Every row gives one point. Examples show where two turns around zero, p and q, send a point. Write where each new point lands after one turn and then the other. Backwards means that the second turn is done in reverse. Each puzzle has new turns, and all numbers are rounded.

Turn p:
[55 17] -> [27 51]
[ -1 -26] -> [ 18 -19]
[ 5 23] -> [-13  20]
[-60 -14] -> [-32 -52]
Turn q:
[39  8] -> [19 35]
[14 24] -> [-10  26]
[-53 -33] -> [ -8 -62]
Where do these land?
q, then p: [-32  31] -> [-28 -35]
q, then p: [30 45] -> [-48  25]
q, then p backwards: [ -4 -55] -> [  1 -55]
q, then p: [  6 -21] -> [20  8]

Turn p:
[35 17 51] -> [ 38  46 -25]
[ -1  -9 -45] -> [-20 -41  -6]
[-29 -41 -40] -> [-14 -52  35]
[-5 33 34] -> [-4 47 -5]
Turn q:
[-26  61   4] -> [-14  62  18]
[ 20 -22 -33] -> [ -8 -23 -37]
[-36  46  -9] -> [-31  48  15]
[-18 -63  50] -> [ 17 -62  52]
[36 -6 -9] -> [ 21  -8 -30]
[ 23 -16  -3] -> [ 15 -17 -17]
Where do these land?
q, then p: [-37 -23 -13] -> [ 1  5 45]
p, then q backwards: [ 17 -30  52] -> [32 23 49]
p, then q backwards: [  3 -11 -46] -> [ -5 -44 -18]
p, then q: [16 64  7] -> [-48  43 -18]

Turn p:
[ 13  33 -48  -4] -> [23 26 -6 48]
[-34  -7  50  19] -> [-52 -10  -2 -35]
[12 -8 69 29] -> [-47 -48  29 -22]
[  6 -18 -18  17] -> [ 12 -17 -22   7]
[  4   0 -52 -61] -> [64 48  1  2]
Turn q:
[ 2  9 45 32] -> [-47 -29   8   4]
[ 10 -24 -26  53] -> [  7 -27 -40  43]
[-31  46  -1  14] -> [-40  39  -4  12]
[  4 -69 -12 -27] -> [ 54 -30 -23 -36]
[ 47  27 -41   3] -> [31 14 26 53]
[-17  40  31  -8] -> [-41  22  24 -13]
[-15 -29   4 -67] -> [ 37  11   9 -63]
Where do these land?
p, then q: [  8  61 -19 -38] -> [-61   1  30  32]
q, then p: [-47   2  10 -25] -> [12 51 15  1]
q, then p: [-44 -29  32  27] -> [ 32  37 -40 -22]
p, then q backwards: [ 27 -21  27 -13] -> [ 25 -16  26 -23]
p, then q: [ 33 -37 -30  15] -> [ 41 -37  -5  22]
q, then p: [-9 61 27 38] -> [-63  23 -35 -13]
p, then q backwards: [ 31 -37 -47  -3] -> [ 24 -48 -41  -2]

Turn p:
[ 23   6 -28   8  -5 -42] -> [-18 -38  11 -12 -26 -22]
[-25 -36 -36  49   8 -14] -> [-47 -39 -13  35  27  -5]
[ 4 35 13 11 -3 22] -> [  4  36  -9  10 -20 -12]
[-23  -8  60 -22 -48  14] -> [37 33 42 24  0 49]
[ 71   2  43 -60 -37  59] -> [119  28   9 -12 -13 -11]
[-13 -16 -16  31  58 -38] -> [-63 -17   0 -20  35 -24]
[-38  17 -35 -17  27  -1] -> [-33  -1 -40 -25  -3  25]
Turn q:
[-44 -31 -32  -2   6 -82] -> [ 12  17 -41  41  41 -72]
[ 28   0  20  14 -40 -47] -> [ 5 30 28 58 -8 -3]
[-30  38  40  26  60 -17] -> [-45  -9   0  -1  76  25]
[ 30  -3  15 -40  -8  58] -> [ 32 -18  33 -43 -32  28]
[ 16 -19 -41  12  48  -4] -> [ -3 -55 -38  13   0  -9]
[  4  30 -16 -16 -20  51] -> [ 10  13 -11 -39 -33  37]
[ -5 -15  12   5 -46  41] -> [-10  24  26 -29 -45  -6]
Where do these land?
p, then q: [27 -3 -8 41 49 42] -> [  4  -9 -54  46  39  -3]
p, then q backwards: [-54  32  60 -29  -1 -45] -> [  1  46  63  16 -42  48]
p, then q backwards: [ 44 -26   0  16  14  -3] -> [-13 -42   7 -18  19 -20]
q, then p: [ 25   0 -57  33  35 -17] -> [-22 -55 -30  42  18  -3]
q, then p backwards: [-34   3  26 -76 -31  12] -> [ 40   6  59 -53  24  15]
q, then p backwards: [ -1 -41 -27  30 -12  24] -> [ 21  38 -35  19  -1 -24]
p, then q backwards: [ -8  35   6 -15 -53 -13] -> [ 47   6  -4   4 -40  25]

Turn p:
[-27  -2  17 -24  -9  -1 -22   9] -> [-24  20   9 -17  -3  18 -15 -18]
[ 48  89  17  22   6   0 -23  13] -> [ -3  65 -18  55  -5 -36 -10  53]
[ -7 -36 -29  -2  35 -13  17  23] -> [  7 -26  -6 -44   8   9  35  16]
[-25 -24  13 -10   4   2  42  -2] -> [-24 -36   8   1   9  19  23 -19]
[ 15 -14  21  13  -8 -22  -7  -1] -> [-14 -13   3  -6 -15 -27 -15   4]
[ 16 -30  16  12  28  67  -8   5] -> [ 21 -17  62   5  14  26 -11  37]
[ 27  54 -42 -19 -97 -16  -9  -1] -> [ 33  39 -67  43 -69   4 -25 -34]
[-19 -30  17 -25  41 -13   4 -47] -> [-10 -10  42 -23  31 -23  26 -39]
[-27  -8 -31  35  -1  -5   7   2] -> [ 15 -23 -34 -13  28   8  -9   2]
Turn q:
[ 0 -4 35 12 41 35 -5 27] -> [-30  25  23  -1 -18   3 -19  47]
[ 15   0 -10   9 -30  -1 -40 -27] -> [ 33   0 -16 -22  12  -4 -34 -23]
[ -5 -19 -26 -31 -28  21  47 -16] -> [-15  -4 -12  -8   8  50  38 -35]
[ -9  26 -32  25 -17   7 -10  32] -> [ 14  12   2  50  -8   3 -23 -20]
[-45 -41  23  35 -29   3   7 -45] -> [-53 -25 -46 -32  -7 -11 -25 -31]
[ 19   9 -39 -56   9 -37 -25  30] -> [68 -8 -7 28 21 10 34 30]
[ 27  15 -35 -45  54  -9  14 -35] -> [ 14   7  28 -10  72   5  45  17]
[ 2 39 42 -3  7 -4 -3 29] -> [  7  30  18   6 -38 -31  10  19]
[ 36 -28  -6  15  23  15  44   2] -> [-27 -26  49  -9   6  32   5   3]
[-39   2  49  39 -31 -31 -30   4] -> [ -8 -11 -39  -3 -47 -57 -32  -6]
Where do these land?
q, then p: [ 29  17  11 -38  -2 -35  13   6] -> [-15 -28   4  24 -36 -12  32   6]
p, then q: [25 18  5 29 26 -9 30 23] -> [-12 -30  10  47 -21   9   6   9]
p, then q: [ -5   9  19 -32   5 -14   2  36] -> [-15  27 -24  19 -16   3  21 -20]
p, then q backwards: [ 21  15   9  -6   5 -18 -16  19] -> [-14  12  33  -4  10   8  -7   8]
q, then p backwards: [ 13  -7  24 -14  26  16 -29  15] -> [ 19   3  -3  13  16  13 -29  34]
p, then q: [-19  -1 -36 -32  14 -22 -38  -5] -> [ 27  31  11 -16  27  -2  44  -9]
q, then p: [-30  22  16  -1  -1 -34  23  16] -> [-12 -35 -43   5  -1 -13   2 -13]
p, then q: [-31 -71 -29  30 -12  49  22 -49] -> [-14 -28  18 -79  26  39 -34  47]
q, then p: [  3  10 -49  47 -53  82  22   5] -> [ 37  32  40  48  60  -2 -64 -29]
p, then q: [ 19  47  38   3  20   0  14 -18] -> [-27 -13  13  32 -15 -51  -7  -6]
p, then q: [-26 -60  -9  14 -27 -15 -44 -47] -> [ 41  -9 -30 -67  39  -7  -2  29]

Turn p:
[-10  13   2   9  50  -2  14 -12   9] -> [ -6   2 -44  -5  30   7   8  10 -13]
[-26  40  38 -30 -20  35 -30  34 -10] -> [-21   1 -19  -6 -60 -13 -22  34  46]
[ 10 -14  31  -3  44  48  15 -13   2] -> [ 42 -10 -34 -13  11  18   2  48  -4]
[ 35  22 -13  25  -9 -16 -50 -36  62] -> [ 14  57 -14  49  -6  34 -30 -46 -16]
[ 11   0  38 -34   6   0   8  -2 -50] -> [ 27  -4  -5 -41  -3 -44   4  15  27]
[ -7 -34 -16 -13  42 -33  -4  41 -34] -> [-24 -11  14 -24  28 -52 -11  24 -42]
[ 14  -6 -15 -32 -10  45   4  55 -73] -> [  5 -22  35  -1 -37 -62  33  62   8]
[-14  -8 -55  -6 -58 -55  16 -33  78] -> [ -23  -21   20   22  -14   47   -3 -108  -34]
[-11  43 -36  30 -44 -15 -15 -49  30] -> [-23  41   1  30 -15  43  26 -61  14]
[ 26  -6  25  30  -7 -10  53  35   3] -> [ 12 -47  13  28  45  -9  -9   5  30]
[-28 -50   0  24   5   2 -10 -21 -17] -> [ -3  14  33 -39  22  29   3  16 -17]
Turn q:
[ 28 -29  41  34  13 -21 -27 -21  31] -> [ 23 -49  34 -16   2   9 -18  49  -2]
[-31 -37 -31  33 -54 -45   2  -1  23] -> [-38  12  10  -4  49 -54  10  53   3]
[  0  57 -38  29   3 -20  -2  16 -29] -> [  8  16  23  55  16 -13  33 -31  27]
[ 47  10  14 -10 -22  30  55   7  -8] -> [-41   7  11  14 -53   8 -41 -21   6]
[ 19  12  55 -61  -8  49 -36  -3 -33] -> [ 46   6  -5 -55 -41   6 -39 -59 -13]
[ 36 -31 -43  12  27 -13  -3 -12 -11] -> [ -4 -53 -30  33  -2 -20   5  10  14]
[-52 -11 -21 -29 -11   1  -8  18  66] -> [ -4  44 -25 -19   7  -6  34  43 -54]
[ -1  -5  58   1 -13  47 -25  37 -29] -> [ 37  21  10 -19  10  16 -69 -30 -16]
[ 14  19 -48 -47   5 -49   3  -6  -6] -> [-21 -22  -8   8 -15 -36  63 -31 -12]
[ -2  64 -36  30  12  20  40 -35 -18] -> [-11  30   2  44 -25  24  32 -13  69]
[-21 -30   9  -6  13 -14 -45  15 -32] -> [ 31 -21 -15 -20  49 -11  -7 -18 -13]
[-39 -20  41  15  34  14  47 -14  46] -> [-27   9  -5 -22   6  77  -3  48  -8]
Where do these land?
p, then q: [-19   3  24  16   5   6  27 -17   5] -> [  1   2 -35   7 -20  14   1  14 -16]
p, then q: [-34  -4  -1  -6 -14 -51  30  22  52] -> [ 24 -12 -51 -46  30   0   3  30  28]
q, then p: [-15  39 -19  17  -6 -27  21   8 -23] -> [ -6  -6 -36  -4  33  35   5  -6  19]
q, then p backwards: [-15 -27 -36 -12  31  63  23 -26 -11] -> [-19  61  35 -12  29  24  -3 -18  38]
q, then p: [-12  16 -12   3  -6   8 -32 -58 -26] -> [ 26 -29 -22  29  -6   5 -17 -44 -24]
q, then p: [ 30  19  31 -39 -11 -40 -31  25 -51] -> [ 55  29  -2 -64  21   1  -3 -34   5]
p, then q: [-32  -5  -5  -9 -26  52   6  19  33] -> [ -5  37 -19  -8  10 -22 -57  18  -8]
q, then p backwards: [ 39 -60  -8  18 -20 -44  27  30 -50] -> [-12   1   4   4   4 -67  31  77  21]
q, then p backwards: [ 97  36   8   1  28  53 -17 -25  66] -> [ 30 -10  -6 -60 -53  99 -30  25  32]
q, then p: [-39 -16  18  12  18 -18 -53  22   3] -> [ 35   3 -25   2  24 -47   6  31 -23]

Turn p:
[-50 -43  -8 -52 -49 -20  12 -20  -6] -> [ 54  26 -31  43 -23  41  35  25  -5]
[-30 -28 -23 -73 -25 -35 -20 -31 -11] -> [ 47  73 -23  25 -15  28  31   8 -12]
[ 60  13  19  64  15 -22  39  31  -1] -> [-20 -59  43 -12  28 -68   8   7   7]
[ 8 43  5 17 11 16 23  0 30] -> [-47 -25  16 -18  17  14   8   3  -4]
[-7 17 45 35 55 16 33 30 -6] -> [-44 -57 -29 -34 -12 -37   4  -7   8]
[-15  -9 -68 -42   3   2 -14   8 -35] -> [ 36  39 -33  18  31  14  -5 -42 -31]
[ 30  51  22  17 -26  36   6  32 -28] -> [ -9 -43  22 -31   6  -6 -37  16 -55]
[ 34  29  14  21  29   1  19 -29  25] -> [-37  -8  28 -41  22  -6  17   7  24]
[50 31 34 66 29 27 24 73 70] -> [-102  -71   28   11   28  -47  -35   23   12]
[-34  -6   0 -18  -9 -39 -61 -13 -12] -> [ 18  54   7  16 -55   2   1 -23  -6]
[  2 -61   1 -43  -4  15 -35 -37 -12] -> [ 48  54 -29  -2  -7  13 -24  20  35]
[-46 -37 -42  10 -28   4 -26 -46 -15] -> [ 56  17   1  22 -17  51  -3 -38  29]
Turn q:
[ 17 -57  12 -45  16  23 -43 -20  60] -> [-23   6 -75  26  -6  34 -54  38  -1]
[-32  41  -5  38 -48  24  61  26 -42] -> [ 13 -31  38 -25  -5 -32  63 -55  45]
[-16 -24   1  -9  42 -57  -1  42 -20] -> [ -2  29  56 -32   2   7 -52  18   4]
[ 31  54  13 -17   6 -17 -26  40  35] -> [ 47  71 -11  15 -20   9   3  -8  -6]
[-43  21  27 -29  45  36 -37  -8 -32] -> [-9 16  6  6 69 63 12  2 18]
[ 38 -26 -32  33  57  12  29  50  11] -> [ 74 -35  15 -32 -26  11 -38  30   3]
[-41   9  13  49 -18   9   6 -31  38] -> [ -7 -27   7  66   5 -31  15   0  29]
[ 58  34 -13 -36 -33 -17  43 -25 -15] -> [  8   8 -29 -31 -10 -33  14 -57 -59]
[ 18 -20 -52 -17 -37  -7   1 -39 -21] -> [-34 -18 -29 -35   3 -39  19  16 -37]
[-29 -31  35  34 -29  -5 -32 -35 -15] -> [-64 -20  23  41  -9  11  18  15   3]
Where do these land?
q, then p backwards: [-45  49  33  31  15  54 -37 -27  31] -> [-19 -56 -59  -6 -26 -23  44  -2  50]
q, then p: [-44   4 -60 -35 -28  14  23 -49  14] -> [-13  36 -24  32  15 -26  62 -52  19]
p, then q backwards: [ 17  39  41 -26 -20  27  26  53  26] -> [ 14 -57 -27   5   6 -18 -39 -56 -13]
q, then p: [-40 -36  38  41  -8 -16 -26  11   9] -> [-29 -41   9  31 -52  14 -20  13  15]
q, then p: [  5 -42  39 -34  18   0 -23   3  12] -> [ -9   5  -6   4 -16  39 -51 -29  -9]
p, then q backwards: [-14 -14  -2  37  44 -48 -59 -22  -1] -> [-20  24  31  -1 -54 -31  38  49  14]
q, then p: [-13  49 -63  18 -30  11  21  35  14] -> [-18  16  27  17  43 -33  60  38  -8]
p, then q backwards: [ 13  15  12  43  67 -29  23   0 -27] -> [-21   9 -34  -3 -54   2  60  -4 -27]
p, then q backwards: [ 40   0 -32  15 -16   2 -16 -35  13] -> [-38  19  12   1  40 -17   2  23 -20]
q, then p: [  4 -56   2 -56 -25 -47  33 -46 -36] -> [ 40  53 -44   0 -65  29  20 -42 -11]
q, then p backwards: [ 47 -19 -38  26 -15  37   8  31  12] -> [-31 -21  57   1 -11   3  24 -15 -44]
q, then p: [ 29  11  30 -60  -2  -5  27  47 -68] -> [  9  47 -26 -63   4  66   2  36 -22]
